Rows are points. Each copy is the shape, with its points in the same order, turned, moved and blurred by noise. Some copies are also mirrored. Which?
(in the rows, 128 means zero)

Shape (8 x 3):
[[ 94 185 138]
 [ 98 133 135]
 [ 84 178  85]
 [146 105 158]
 [144  97 155]
 [131 100 111]
 [134 120 112]
 [192  82 114]]
Copy 1:
[[155 173 169]
 [124 154 131]
 [180 189 123]
 [ 99  98 132]
 [ 96 100 126]
 [122 121  95]
 [135 120 104]
 [126  58  88]]
Copy 1 is: only turned
Copy 2 (8 x 3):
[[ 51 149 151]
 [ 91 134 151]
 [ 32 109 117]
 [138 157 144]
 [142 153 148]
 [127 116 118]
 [103 126 116]
 [170 138  88]]
Copy 2 is: only turned
Copy 3, 8 rows:
[[138 137 181]
 [123 140 131]
 [ 89 119 176]
 [159 120  90]
 [160 120  84]
 [112 110  86]
 [120 105 109]
 [138  65  55]]
Copy 3 is: mirrored

Shape, 8 rows:
[[184 153  94 144]
 [149 122 104  96]
 [107 148  93 162]
 [142  89 135 169]
 [100 136 127 142]
 [129  94 110 113]
 [ 89 146 115 135]
 [121 121 234 149]]
Copy 1:
[[130 177 206 135]
 [152 186 137 119]
 [ 77 153 143 150]
 [132  93 166 144]
 [ 92 127 129 131]
 [155 147 126 141]
 [ 91 144 115 121]
 [119  56 167  60]]
Copy 1 is: only turned
Copy 2:
[[143 172 148  60]
 [100 120 157  83]
 [174 109 125  89]
 [119 143  94 123]
 [149 101 134 119]
 [ 97 110 125  87]
 [157  88 141 107]
 [125 147 145 214]]
Copy 2 is: mirrored

Shape (12 x 6):
[[122 182 113 121  95 112]
 [128 152 125 209 143 144]
 [160 118 136 191 123 147]
 [131 128 116  94  93 109]
 [121 155  89 108 115  91]
 [169 115 152 143 152 166]
 [ 99 101 103 122 115 109]
 [172 121  97 193 133 143]
 [130 161 104 154 131 162]
 [160  98 125 152 154 153]
 [ 97 203 148 122 180  99]
 [113 160 157 125 194  96]]
Copy 1, 12 rows:
[[ 83 106 178 150 115 145]
 [105 197 156 198 120 159]
 [151 183 146 181 106 151]
 [124 100 147 126 113 115]
 [ 86  91 141 152 121 120]
 [164 174 130 146 150 161]
 [108 133 125 140 114  85]
 [135 172 114 189  96 166]
 [ 92 166 147 148 122 167]
 [156 170 107 156 137 144]
 [ 70 120 182 181 204 140]
 [108 131 156 187 209 123]]
Copy 1 is: mirrored
Copy 2, 12 rows:
[[117 147  96 103 137 101]
 [190 175 126 168 113 124]
 [171 170 138 153 114 175]
 [101 108 122 107 141 137]
 [111 104 100 127 117  99]
 [183 137 128 151 156 190]
 [132 107 161 123 127 117]
 [172 159 120 163  84 167]
 [186 143 102 127 120 134]
 [171 117 147 164 134 175]
 [151 146  96 162 197  63]
 [154 130 121 194 195  92]]
Copy 2 is: mirrored
Copy 3 (12 x 6):
[[151 170 151 147  84 135]
 [135 130 132 200 158 191]
 [132  96 142 170 152 184]
 [131 136 147 112  95 112]
 [152 155 125 144  87 116]
 [147  94 156 140 177 150]
 [103 134 101 145 111 124]
 [154  86 117 174 140 183]
 [153 153 131 151 155 171]
 [135  92 123 145 163 144]
 [163 190 161 195 142  90]
 [154 148 152 194 157  73]]
Copy 3 is: only turned

Shape (9 x 6):
[[ 96 169 120  91 148 139]
 [107 174 136  84  81 133]
 [104 151 104  80  93  93]
 [ 88 125 160 136 188 145]
 [121 164 149 113 122  97]
 [172  98 110 190 134 166]
 [102 120 139 114  80 120]
 [175  68 167 142 151 159]
 [108 152 100  91 120 123]]
Copy 1:
[[131  85 103 103 176  86]
 [158  58 142  72 146 113]
 [119  57 152  86 123  87]
 [156 140  81 152 163  90]
 [148  83 104 100 112 104]
 [108 169 113 130 131 196]
 [151  95 160 108 121 115]
 [152 134 108 192 128 179]
 [104  72 129 101 152  99]]
Copy 1 is: only turned
Copy 2:
[[147 167 150  89 124 143]
 [144 133 156  59 123  93]
 [143 157 157  76 174  85]
 [ 92 151 151 137 111 177]
 [136 117 160  93 154 135]
 [133  97 112 205 108  98]
 [108 124 155 100 147  79]
 [ 75  93  70 160 123 135]
 [154 164 142  98 140 102]]
Copy 2 is: only turned
Copy 3:
[[158 149 152 157 180 155]
 [187 161 176 131 124 161]
 [183 162 163 114 158 114]
 [ 94 116 150 198 167 133]
 [159 164 139 153 120 114]
 [ 85  69 110  97 130 143]
 [145 132 189 112 128 115]
 [ 39 120 134 110 119 139]
 [164 158 148 117 169 140]]
Copy 3 is: mirrored
Copy 4:
[[105  87 116 151 153 136]
 [131 113 102 134 176  88]
 [128 122  87 178 134  89]
 [ 77 121 175 145 132 167]
 [106 152  99 142 149 126]
 [169 139 178  94  74 160]
 [130 147 137 148 137  77]
 [168 170 206 135 123 181]
 [127 101 105 164 135 110]]
Copy 4 is: only turned

Shape, 12 rows:
[[118 152 124  93 103  98 113 137]
 [128 170 155 139 126 163 115 102]
 [134 117 122 155  90  99 136 105]
 [137 103 194 152 224 146 162 134]
 [198 165 127 126  92 102 115  81]
 [124 102 148 123  82 138 128 135]
 [123  98 134 119 118 109 105 157]
 [122 115 224 147 150 175 133 160]
 [146  99 108 122  92 132 186 139]
 [136 117 130 102 116 129  95  98]
 [111 109 141  35 112 117 240 115]
 [135 109 139 154  81  98 117 111]]
Copy 1, 12 rows:
[[125 151  81 111 155 142 138 126]
 [ 99 156 145 125 103 161 128 111]
 [161 133 136 150 163 139 110 115]
 [131 134 215  56 108 137 109 196]
 [161 122 102 145 128 215 122 109]
 [117 104 133 124 153 119 124 109]
 [132 111 106 107 149 102 110 144]
 [ 74 114 192  59 109 123  87 125]
 [119 102 149 149 198 143 143 155]
 [149 116 114 119 111 133 151 119]
 [122 119 162  70 235 156 226 140]
 [162 122 126 139 155 131  97 105]]
Copy 1 is: mirrored
Copy 2:
[[103 100 127 112 107 124 106  99]
 [107 149  94 111  92  97 130 158]
 [148 133 111 158 103 164 108 122]
 [127 115 112 216 132  35 139 178]
 [138 118 131 117  42 162  84 153]
 [102 134 133 148 132 154 135 132]
 [108  93 128 158 151 146 120 126]
 [ 57 148 108 205 129  81 147 177]
 [143 160 168 158 143 139 102 128]
 [132  96 125 116  94 137 151 144]
 [132 168 235 166 113  87 126  62]
 [127 127 102 158 103 169 110 132]]
Copy 2 is: mirrored
Copy 3, 12 rows:
[[ 90 156 120 118 124 131 126 139]
 [123 113 159 141 147 129 135  74]
 [146 169 129 105  88 129 117  94]
 [226 150 159 175 183 172 174 118]
 [105 136  97 162  62 145 135  78]
 [153 129 132 101 117 103 122 129]
 [142 151 148 120 119 122 127 163]
 [194 114 166 149 178  89 183 120]
 [166 136 101  63 102 151 142 123]
 [122 124 122 146 122 132  95 127]
 [153 153  18  65 189 159 139 134]
 [142 168 129 116  82 103 113 108]]
Copy 3 is: mirrored

Shape, 13 rows:
[[111 131 103 133 105 139 165 116]
 [146 148 131 162 166 107 132  32]
 [135 128 171 108 166  99 145 144]
 [111 108 125 125 151  72 141 158]
 [180 104 122 131  94 138 107 171]
 [165 151 124  77  94 195 117  71]
 [ 79 123 143 154 102 161  90  97]
 [148 117 131 114 102  69  77 166]
 [114  89 116  94 151 120 139 139]
 [149 127 117 153 160 208  79 144]
 [125 186 171 117 141  87 120 127]
 [147 128  75 167  94 113 159 105]
 [101 102 130 146  90 133 149  94]]
Copy 1:
[[159  97 140 129 120 134 118  95]
 [ 53  91 149 158 116 167 167 105]
 [110 105 163 111 105  84 142 171]
 [132  80 115  99 103  74 150 144]
 [157 153 108  75 160 132 130 158]
 [139 158 181 171 198 158 121 114]
 [173 125 158 133 125 155 207  99]
 [132 155  84  95 140  73 171 148]
 [148  73 144 110 150  88 144 143]
 [172 115 140 133 161 195 170 193]
 [107 148 144 157  80  91 158 151]
 [128 103  94 110 123 160 110  82]
 [150 106 156 104 123 137 153  73]]
Copy 1 is: only turned
Copy 2:
[[ 85 127 163 123 135 156 122 145]
 [149 135 163 147  62 173 190 167]
 [105 140 129 214  99 132 106 156]
 [125 160 152 178 112 136  65 163]
 [122  78 138 151 111 111  79  89]
 [108  58  89 124 135 149 186 126]
 [140 153 156 133 163 114 171 103]
 [160 118 125 154 106  75  64 143]
 [127 131 134 180 149 169  88 147]
 [130 129 110 159 111 158 145  35]
 [102 161 111 170  80  92 134 171]
 [109 106 187  91  96 155 104 140]
 [119 119 190 134 150 135 141 145]]
Copy 2 is: mirrored
